Each row of a before or after table is a point. One or more steps were done to the points. Then noise was added and the rows were shuffled. The steps act on columns, c1 being the first. Write out the steps. A step turns or swaps two columns, mirrors them in a line or flattens them onto one, adds a multiple of one to another, or multiplies or shifts one. Angles are multiples of 10 degrees, from the lower column toward the higher: turns from -170 to 170, lines from 10 to 170 but not 90. Use the fewest steps. Two steps may share a column if one is a turn and the other turns, adds or multiplies; they go together, in the order done. Otherwise the lowest column goes first.
In the rows, zero is written as 128.

Before:
[[184 249 168]
 [142 136 118]
 [122 109 132]
 [112 170 114]
 [129 105 112]
 [137 174 137]
 [150 100 175]
 [ 96  95 120]
 [ 97 118 123]
 [109  91 113]
 [139 153 135]
 [113 140 155]
 [132  92 147]]
After:
[[109 140 130]
 [170 109 138]
 [ 97 110 173]
 [100 167 121]
 [132 113 116]
 [ 93 132 146]
 [173 135 114]
 [125 160 123]
 [239  52 166]
 [150 115 135]
 [144 140 156]
 [ 96 154 111]
 [105 130 112]]
Steps: turn c1 and c2 by -100 degrees

Before (10 x 8):
[[ 90  35 102 113  58 163 148 105]
 [176 122  78 140 112 168 122 115]
 [179 137 154 141 141 113  99 144]
 [136 150 120 184 140 115 101 121]
 [139 128 124 133 127 138 159 138]
 [115 161 172  87 128 147 134  45]
 [146 137 122 139 104 175 110 154]
 [132 129 141 175 191 140 103  88]
 [110 122  91  85 109 129 117 125]
 [107 131 140 143 203 123  95 105]]
After:
[[ 91   8  43 112  56 165 150 106]
 [138 129  63 132 126 138 157 140]
 [179 122  20 139 113 172 121 115]
 [111 118  30  85 110 127 116 126]
 [178 139  95 142 142 113 102 142]
 [116 170 115  88 128 147 135  45]
 [135 156  60 184 142 117 101 124]
 [145 140  62 137 103 174 112 154]
 [132 126  79 176 190 142 103  89]
 [102 133  81 141 202 123  93 105]]
Steps: multiply c2 by 1.3; shift c3 by -60

Before:
[[155  97 223 148 118 122 107 152 124 236 137]
 [114 107 132 220 148 157  82 133 152 130 114]
 [159 127 131 145 131 102  69  74 114 111 125]
 [ 92 149 115 169 222 111 141 146  89  24 120]
 [113 142 112 150 217 179 173  90  75  56 167]
 [168  73 178 109  45 142 118 176  82 185 164]
 [125 118  94 166 142  86 138 128 167 177 136]
 [ 74 107 114  93 164 134  82  99 149 149 132]
 [145 122 123  97 189 178 141 127 149 116  83]
 [146 150 202  86  72 162 124 154 159 183 162]
 [137 152  71 110 203 137  57 131 151 150 147]
 [149  74 113 131 172  89  60 114 200 136 176]]
After (12 x 11):
[[139 124 126 115 187 177  92 112 149 160 100]
 [120  97 222 238 118 123 129  91 123 111 152]
 [117 107 129 130 149 156 102 137 156  36 168]
 [127 119  93 177 140  87 137 128 168  88 120]
 [150  73 113 136 172  88 150 116 200 128 208]
 [ 94 149 114  24 222 112 127 148  90  84 115]
 [115 150 201 186  71 163 160  99 160 169 146]
 [105  71 179 183  44 140 157  71  86 146 150]
 [191 130 133 113 132 101 105 129 114 111 182]
 [130 152  69 151 204 139 120 116 156 146 198]
 [128 108 116 152 165 133 114 190 148 166 171]
 [153 143 112  59 216 183 181 157  72 107  99]]
Steps: mirror c1 and c8 in the line at 150 degrees; turn c4 and c10 by -90 degrees; turn c7 and c11 by -70 degrees
